Each row of a before or after table is a point. One or more steps were done to the points. Then noise was added and the rows were shuffled. The steps act on columns, c1 being the first. Name the steps. A step turns or swaps two columns, mirrors them in a line or flattens them onto one, adds a multiple of one to another, or multiplies or shifts one. Angles are multiples of 10 degrees, from the lower column toward the higher: turns from -170 to 170, lines from 10 to 170 but not 90. Use the fewest steps. Two steps may share a column if one is a turn and the other turns, adds or multiplies; they go together, in the order done. Otherwise the lowest column goes first.

Before (12 x 2)
[[ 40  17]
 [-31   3]
 [ 45  29]
 [-34   0]
 [-19 -59]
 [-14  41]
 [ -8  -8]
 [ 17   9]
 [ 50  33]
 [  7  27]
 [ -3 -70]
 [-32  45]]
After (12 x 2)
[[ 25  10]
 [ 45 -20]
 [ -6  -9]
 [  7  19]
 [-58 -18]
 [ 44 -32]
 [ -3 -35]
 [ 39  48]
 [  3 -34]
 [-71  -4]
 [ 28  42]
 [ 15  39]]
Steps: swap c1 and c2

Before (8 x 4)
[[ 36  -9   0 -29]
 [-44 -30  28 -36]
 [ 39 -24  46 -26]
 [-25  26 -10 -28]
 [-44 -42 -10 -33]
 [ 31  37  54 -44]
 [  5  23  37  22]
 [-25  53  69  26]]
After (8 x 4)
[[-24   2  16 -56]
 [ 47 -16  31  -3]
 [ -6  14  22  24]
 [ 48  49  38 -19]
 [-16 -16  -7 -53]
 [ -4  42 -13 -36]
 [ 41  -3   1 -10]
 [-31  48  57  11]]
Steps: turn c1 and c4 by 30 degrees; add -0.5 times c4 to c2; multiply c3 by 0.7

Before (13 x 9)
[[ 10  15  10 -18  17   9 -43 -21  16]
 [ 14 -26  13  48 -41  38 -65 -17   4]
 [-61   7 -54 -18   8  38 -45 -34  -4]
 [-31  54   0 -30   8  23   0 -25  27]
 [-52  47 -14  33   1  36  20  40 -29]
 [-64  57  36  19 -44 -15 -51 -46  17]
 [-35  15 -30  15  24   5  -4 -12 -16]
 [-13 -27  41  58 -13  29  17  46  56]
 [  2  39  15 -40  40 -19  11 -13 -14]
 [-42  50 -40  -9  29 -18 -26 -46   7]
 [-36 -27  -5  31   1  24 -57  36  -8]
 [ 19 -32 -27 -10 -26 -21  16  45  37]
 [-25   5  27 -30  13  -8  19 -37  10]]
After (13 x 9)
[[ -40   18 -112   -4  -37   48    6  -14   41]
 [  29  -15   44  -42   -1    8   76   42  -19]
 [ -10   31  -27   37  -29   18  -30  -16   27]
 [   3   -5  -21   21  -37   19   29   12   22]
 [ -27   19  -37  -28  -23    8   -8    9    5]
 [ -54   13  -53  -41   14   46   66   -6   58]
 [ -63    8  -62   -6  -28   29   34   45    7]
 [   7  -60   34  -60   19  -54   -8   20    6]
 [ -36   -5   13   21    1   39  -20   -4    9]
 [  15  -49  -15   15   30  -40   -2  -24   -9]
 [ -37   48  -54  -48    9  -47  -19   29   26]
 [ -41    5  -94   17   -5   18   -3   24   60]
 [ -23   -4   34  -41  -31  -37   49   18  -26]]
Steps: mirror c1 and c4 in the line at 10 degrees; turn c2 and c9 by 60 degrees; add -1.5 times c9 to c3; turn c5 and c7 by -150 degrees; turn c6 and c8 by 100 degrees

Before (13 x 12)
[[ 31 -10 -14   0 -16 -28 -23  47   3  11  37 -31]
 [  0  36   5  -3   1 -10  -7  40   3  29 -44  -9]
 [ 27  27 -10  19  31  -7  12  -5 -18  11 -54 -27]
 [ 27 -16   4  68   4   6  -5  11  72  13 -13  12]
 [-10  30   8  22 -17  -2 -24  21 -24 -68  -5  29]
 [-75  21  18  29 -24 -16 -34   7 -30 -60  17 -14]
 [  9  22  18  -3  -6   5  14 -12  25 -10 -31 -10]
 [ 30 -60 -27 -23 -25   5  -7  25   0   2 -46  35]
 [ 14  28  -8  23  78 -19  27   5  77   8 -22 -20]
 [ 18  21   5 -18  79  30   4  37 -29  12  44 -13]
 [-44 -16   5 -12  -9  13 108  66  12 -52 -12   1]
 [ 27  -9  33  -8   0 -31 -21  24 -28   6 -44  -2]
 [ 16  16  15  10  15  15 -34  44  17  -9 -39 -38]]
After (13 x 12)
[[  44   28   12    7  -31   -8    3   25   32   16  -54  -23]
 [  43  -17    6   61    2   10   -6   -7  122    9  -13  -32]
 [ -69  -15   -3   28   10  -48  110   21   61    9  -14   56]
 [  49  -60  -36    6    3    9   -4  -24   51   -1  -47   42]
 [  50   -9  -21   22    2  -12  -37   47   53   -3   37   25]
 [ -17   30   -5   35   18   -9   11  -19   25  -72   -6    9]
 [  28   21   54    4  -58   27   12   24   22   12   44   36]
 [  24   16   22   26   -3   26  -12   50   67  -23  -40   15]
 [  15   22   10  -12   16   -4   17    5   74   -2  -31  -10]
 [   0   36    6   19    1    2  -24   21   52   22  -44   28]
 [  43   -9   24    8   21  -17  -34   10   22   -4  -44   22]
 [  22   27   45   16  -65  -27    8   21  126   20  -21  -18]
 [-121   20   -1   24   30  -14   -7   14   20  -69   18  -18]]
Steps: multiply c1 by 1.6; mirror c3 and c5 in the line at 20 degrees; turn c8 and c12 by 70 degrees; turn c4 and c12 by -40 degrees; turn c7 and c10 by 30 degrees; turn c6 and c7 by 30 degrees; shift c9 by 50
